Each row of a before or after table is a point. One or more steps were done to the points. Then noise was added and the rows were shuffled. The steps act on how far a point lies along the listed directions, d1 being the first. What was done? A step turns or swaps two directions, mirrors them in a line or flattens them onto one, adds a multiple of one to another, or multiplies one. Angles are multiples of 10 degrees, from the lower direction toward the higher: turns from -170 to 170, lines from 10 to 170 but not 90. Use the fewest steps. Two steps may share a direction if one is a turn and the other turns, adds or multiplies; they go together, in the order done. Otherwise the lowest direction goes first.

Directions:
(1): [  3.6  -3.4 -36.6]
(2): [-10.3 -35.4   2.3]
(3): [-35.3  10.0  -4.4]
Before (13 x 3)
[[ 0.4 -5.1  3.5]
 [ 3.8  8.5  1.5]
 [-0.5 -7.9  5.8]
 [-1.5  1.0  1.3]
 [-2.9 -5.1  1.1]
 [ 1.1  6.4  3.2]
 [-1.0  2.1 -2.9]
 [-2.0 -3.4  4.4]
 [ 4.5 -1.3  5.7]
 [-4.1 -4.1  4.0]
 [-3.7 -5.7 -0.5]
 [-1.4  1.2  4.3]
 [ 7.9 10.2  2.4]]
After (13 x 3)
[[ 0.8  2.0 -2.0]
 [-0.2  0.5  4.9]
 [-1.4 -6.2 -1.6]
 [-1.2 -4.4  3.5]
 [-1.5 -5.7  3.1]
 [-1.7 -4.9  2.3]
 [-2.5 -8.1  4.2]
 [-1.2 -5.6  0.1]
 [-0.3  0.2  1.5]
 [ 1.3  5.8  4.3]
 [-1.2 -1.2  5.1]
 [ 3.2 10.8  3.4]
 [ 2.1  8.5  3.3]]
Steps: turn d1 and d2 by -10 degrees; multiply d3 by 0

Directions:
(1): [ 34.4  11.8  19.8  -0.3 -20.6  26.3  29.5  -3.3 -19.4]
(2): [ -8.9 -36.9 -10.7  28.3 -27.4  22.2   4.7  16.8  13.9]
(3): [-31.8  34.9   1.8  21.5  -1.6  25.7 -14.6   9.4 -21.0]
(4): [ 4.2 19.3 -3.7  0.6 18.0 -1.9 25.8 45.5 25.0]
(5): [-35.1 -20.4  19.7  -7.1  16.8  -2.1  37.1  -4.4 -17.9]
Before (14 x 9)
[[ -3.6  -0.9   3.4  -3.5   0.9  -6.1  -5.6  -7.5  -0.9]
 [  7.4   3.8   0.2  -0.6   5.8  -2.1   0.6   4.2   5.0]
 [ -6.8  -5.4   0.8   1.0  -3.5   0.8  -3.4  -4.0  -3.6]
 [  2.5  -4.8   0.7  -4.6  -0.5  -5.0  -1.0  -9.0  -3.4]
 [ -0.9  -6.6   1.0   3.4  -3.9   2.7  -0.9  -0.1   2.3]
 [ -6.7  -3.7  -1.3   1.6   4.7  -0.7   1.9   2.4   1.1]
 [  4.2  -0.8  -0.1  -0.4  -5.4   0.3  -4.6   0.6  -0.8]
 [  2.9  -7.5   5.0  -5.8   1.0  -3.4   7.1  -8.4  -8.2]
 [ -4.3  -0.1  -2.9   1.4   4.6   1.8   2.9   7.1   2.6]
 [  0.1  -3.7   6.9  -7.2   7.4  -5.1   7.2 -13.3  -5.5]
 [ -3.7   0.6  -0.1  -6.6  10.3  -7.8   6.5   1.1   2.2]
 [  1.4 -13.0   0.9  -0.4   0.4  -2.3   4.2   4.2   5.1]
 [  1.2  -0.1  -0.4   2.5  -3.8   5.5   2.4  -0.3  -6.0]
 [  1.3  -3.1  -1.1  -2.0  -1.3  -3.5  -6.6  -6.4   0.5]]
After (14 x 9)
[[  5.1  -2.2   5.7   0.0  -1.2   5.0   8.9   5.6  -1.3]
 [  2.9   2.8   0.0  -0.6  -3.4   0.1  -5.3   1.4  -1.3]
 [  0.3   0.0   2.6   0.7   0.1   1.0   0.8   1.3   1.3]
 [  5.9   0.0   1.8  -2.7  -2.7  -1.2  -2.0  -6.6  -1.8]
 [  5.9   1.8   0.5   3.6   0.4   3.9   0.0   3.5   2.5]
 [ -0.7  -5.9   0.0  -1.3   3.9  -1.7   6.0   1.1   1.7]
 [ -3.0  -0.2   8.2  -1.1   2.5   3.8   6.5 -13.0 -10.8]
 [ -0.8  -4.4  -3.3  -0.2   3.9   0.1   4.5   6.1   4.3]
 [ -5.6   2.2  -3.4   2.1   1.8   0.9  -3.0   1.5  -3.5]
 [  1.1  -4.8   2.4  -2.8   1.2   0.1  10.6  -0.9  -1.2]
 [  2.0  -2.3   5.3  -4.5  -1.9  -4.0  -1.5  -9.0  -1.8]
 [  3.2   1.2   3.4  -2.5  -2.6   0.3   0.8  -8.0  -7.8]
 [ -3.1   1.4   6.1  -1.1  -0.4   3.8   5.0  -6.3 -13.8]
 [ -2.4  -3.2   1.5  -4.0   0.5  -3.6  -0.7  -3.8  -1.7]]
Steps: turn d1 and d3 by 90 degrees; flatten d2 and d4 onto the line at 60 degrees

Directions:
(1): [  8.6 -14.8  30.2  17.2  -4.7 -18.2 -31.6   1.7  46.5  13.4 -10.0   6.9
  28.4  25.8  33.4  10.5  10.1   6.2]
(2): [  6.2 -18.8  -4.2  44.5 -12.7 -16.0   8.9  18.1  -9.2  -2.9  33.4  48.9
 -20.0  -3.0   8.4  -6.2   0.2 -29.3]
Before (13 x 18)
[[  2.3  -0.8   1.4   3.2  -0.3  -0.4  -2.4  -2.6   5.4   1.0  -2.3  -0.7
    2.4  -1.0   3.8   1.0   0.6   3.1]
 [ -0.1  -2.7  -0.9   5.9  -1.1  -5.4  -2.4   2.4   3.7   3.0   2.6   5.5
    3.2   1.2   1.6   2.3   0.8  -2.5]
 [ -5.3  11.4 -15.6 -13.4   2.3  12.9  19.3  -4.2 -26.7  -7.7   2.4  -8.8
  -16.0 -15.3 -22.9  -2.5  -2.5  -0.6]
 [  1.0  -0.1  -3.0   4.5  -1.2  -1.0  -1.1   1.4   0.6  -1.0   4.4   3.6
   -1.3   0.7   0.8   1.4  -0.3  -2.3]
 [  2.6  -0.6   0.7   3.2  -2.0  -3.8  -2.9   2.4   1.5   0.8   4.2   1.8
    0.9   2.4   5.1   2.0  -0.1  -1.0]
 [ -0.4  -1.9   2.7   1.8   2.9  -4.7  -2.1   2.4   2.5   3.2   2.0   3.6
    0.2   1.4   1.4   2.7   0.2  -2.1]
 [ -1.1  -0.2   1.0  -1.2  -1.7  -1.5  -1.7  -0.2  -0.1  -1.2  -2.3  -1.6
    1.9   0.3   0.0   0.6  -0.5   1.7]
 [  2.9  -2.2  -0.4   4.2  -0.3   1.8  -3.5  -1.3   1.7  -1.8   1.2   3.5
    2.2   0.6   1.2   0.0   0.1  -0.3]
 [  1.3  -2.1  -7.5  -0.5   1.2   1.6   3.0   1.5  -5.7  -3.0   2.5   2.2
   -2.8  -5.7  -5.6   0.1   1.3  -3.8]
 [ -1.6  -2.5   2.3   2.8  -2.0  -1.6   1.6  -1.2   3.4   1.0  -0.9   1.0
    1.0   0.9   1.9   1.5   2.1  -2.2]
 [ -4.5   2.9   1.0  -2.3   1.9  -0.4  -1.3  -5.1   2.0   1.8  -6.5  -4.5
    4.2   1.5  -1.2   0.9  -0.6   1.1]
 [ -3.0  -2.1  -2.5  -0.6  -1.7   0.8  -1.0  -0.4   5.3   0.8  -0.7  -0.8
    3.6   1.3   2.8  -2.4   0.0   0.5]
 [ -0.5   0.0   3.2   2.9   2.3   2.7  -3.4  -0.1   2.2  -0.2  -0.7  -1.8
    1.6   2.3   2.3   1.2  -1.0  -0.4]]
After (13 x 18)
[[  2.2   0.1   1.6   0.8  -1.6  -2.8  -4.0   1.7   3.2   0.9   2.1  -1.4
    2.6   3.4   5.4   2.4   0.2   1.0]
 [  1.6   0.4   1.2   0.7   0.8   1.2  -1.6  -3.6   4.3   0.4  -3.8  -3.4
    2.8  -1.4   2.4   1.2   0.7   4.2]
 [  1.3  -0.2  -1.4   4.4  -1.1  -1.6  -2.8   0.8   2.7  -0.2   3.2   2.6
    0.7   2.2   2.9   1.9  -0.2  -1.5]
 [  2.3  -4.0  -6.1   3.9  -0.1  -0.5   1.6   3.1  -3.1  -2.2   4.0   5.5
   -1.9  -4.5  -3.0   0.2   1.9  -5.6]
 [  2.7  -1.3   0.2   2.2   0.3   1.9  -4.5  -1.5   2.9  -1.9  -0.2   1.6
    3.4   0.8   1.6   0.5   0.1   0.4]
 [ -1.8  -2.2   2.4   1.0  -1.1  -1.1   0.9  -2.1   3.6   0.9  -2.1  -0.6
    2.4   1.2   1.6   1.7   2.3  -0.9]
 [  0.1  -2.3   0.6   3.4  -0.5  -5.0  -3.9   0.8   6.1   3.5  -0.1   2.4
    6.1   2.7   1.8   3.0   1.5  -0.1]
 [ -0.2  -0.8   3.1  -0.3   4.0  -4.5  -3.3   1.5   3.7   3.7  -0.3   1.1
    1.8   2.1   0.8   3.4   0.5  -0.2]
 [ -3.6  -1.2  -3.2  -2.2  -1.4   1.7  -0.6  -1.1   4.8   0.8  -1.1  -2.3
    3.6   1.0   1.8  -2.7   0.2   1.0]
 [ -1.8   2.4 -14.8   6.5  -3.2   4.9  20.4   3.1 -27.1  -7.6  15.1  11.6
  -21.9 -15.1 -17.0  -4.1  -1.2 -11.9]
 [ -1.1   1.2   2.7   1.2   2.7   3.6  -3.7  -0.7   1.2  -0.5  -1.5  -3.5
    1.2   2.0   1.4   1.5  -1.5   0.2]
 [ -1.5   0.3  -0.2  -2.1  -1.5  -1.0  -1.1   0.1  -1.1  -1.9  -2.0  -2.5
    1.0   0.3  -0.4   0.1  -0.8   1.9]
 [ -4.8   3.8  -1.3  -3.0   2.2   0.5   1.4  -5.5  -2.0   1.4  -5.5  -4.3
    2.0  -0.5  -3.9  -0.1  -1.6   0.6]]
Steps: turn d1 and d2 by -40 degrees
